Each wall is flat, endless, passes through zero and stands at right angles to its row. A trip goes straight from one point to another. Which walls does it cross, in order?
(in the rows, 100 means zero)

Walls:
(1): | 124 |  48 |  75 |
(2): |  74 | 164 | 133 |
(3): |  92 |  90 | 123 |
(4): |  92 | 110 |  92 |
Trips:
| 126 | 157 |  87 | to | 155 |  90 | 112 | => 4, 1, 2
|  70 | 131 |  81 | to |  64 |  82 | 119 | => 3, 4
| 116 | 191 |  73 | to |  87 | 118 | 108 | => 3
| 109 |  99 |  83 | to | 106 | 108 |  66 | => none
| 108 | 143 | 112 | to |  90 | 139 |  93 | => none
| 75 | 76 | 66 | to |  92 |  41 | 100 | => 4, 3
|  79 | 102 |  92 | to |  86 | 114 |  92 | => none

Walls:
(1): |  90 |  94 |  93 | 107 |  92 | 112 |  74 | 105 |  77 | 103 | 140 |  88 |  87 | 130 |
(2): | 106 |  77 | 126 |  76 | 128 | 121 | 133 |  91 | 110 |  98 | 108 |  77 |  54 |  72 |
(3): | 121 | 129 |  97 | 117 | 122 | 103 | 177 |  91 | 103 |  81 | 120 |  80 | 109 |  93 |
(4): | 108 | 122 |  61 | 105 |  91 |  96 |  69 | 106 | 112 | 121 |  59 | 100 |  95 | 129 |
(5): | 147 | 126 | 152 | 127 | 111 | 109 | 113 | 111 |  93 | 114 | 142 | 115 | 117 | 115 |
(6): |  65 |  65 |  74 |  78 |  85 |  87 |  84 |  82 | 105 | 126 | 100 | 137 |  59 | 134 |
(7): | 111 | 146 | 107 | 122 |  93 | 129 | 136 |  66 | 100 |  67 | 107 |  70 |  86 | 133 |
Trips:
| 124 |  89 |  68 |  37 |  99 |  85 | 111 |  85 | 107 | 138 | 117 | 108 |  65 |  94 | to |  58 |  43 |  85 | 154 | 104 |  33 |  76 | 119 |  80 |  81 |  58 | 110 |  73 | 131 | => 1, 2
|  67 |  90 | 138 | 102 |  61 | 111 | 112 |  85 | 125 |  90 | 133 |  72 | 101 |  94 | to | 111 |  71 | 122 | 113 | 156 |  90 | 130 |  81 | 110 |  96 | 106 |  69 | 126 | 120 | => 1
|  71 | 124 |  62 |  93 | 125 | 115 | 103 | 150 |  94 | 109 | 104 | 109 | 129 |  95 | to | 106 |  44 |  88 |  82 |  82 |  73 |  96 | 115 |  80 |  77 | 123 |  78 | 112 |  89 | => 3, 4, 6, 2
| 128 |  75 | 112 | 154 |  61 |  95 |  99 |  79 | 104 | 121 | 134 |  91 |  69 |  88 | to | 146 | 106 | 116 | 109 | 105 | 118 | 102 | 125 | 100 |  80 |  90 | 130 |  95 |  66 | => 6, 1, 7
| 105 | 137 |  68 |  97 |  92 | 101 |  85 |  83 |  57 |  60 |  92 | 125 | 140 | 111 | to | 136 | 134 |  93 | 114 | 107 | 110 | 108 |  74 |  94 | 110 | 170 |  47 | 135 | 174 | => 5
| 137 | 174 | 104 | 125 |  96 |  92 | 106 | 121 | 108 |  76 | 106 |  73 | 114 |  91 | to | 127 |  95 |  86 | 146 | 128 | 104 |  97 | 109 | 150 |  72 |  67 | 105 | 122 | 119 | => none
|  95 |  46 | 128 | 146 | 104 | 130 | 115 | 103 | 126 |  77 |  71 | 122 |  67 |  95 | to | 106 |  47 | 124 |  87 | 134 |  85 | 114 |  94 | 109 |  98 |  88 |  94 | 124 |  52 | => 7, 6, 3
| 127 |  72 |  94 |  80 |  91 | 142 |  96 |  74 | 119 | 108 |  98 | 126 | 122 |   5 | to | 110 |  82 | 107 |  92 |  88 |  81 |  86 |  94 |  70 | 110 |  53 |  78 | 109 |  96 | => 4, 2
| 103 |  52 |  68 | 132 | 140 | 107 | 111 | 128 | 107 |  91 | 131 | 121 | 101 |  53 | to |  98 | 139 |  94 | 113 |  90 | 130 |  84 | 134 | 119 | 112 |  99 |  89 |  95 |  90 | => 5, 1, 4, 2, 7, 3
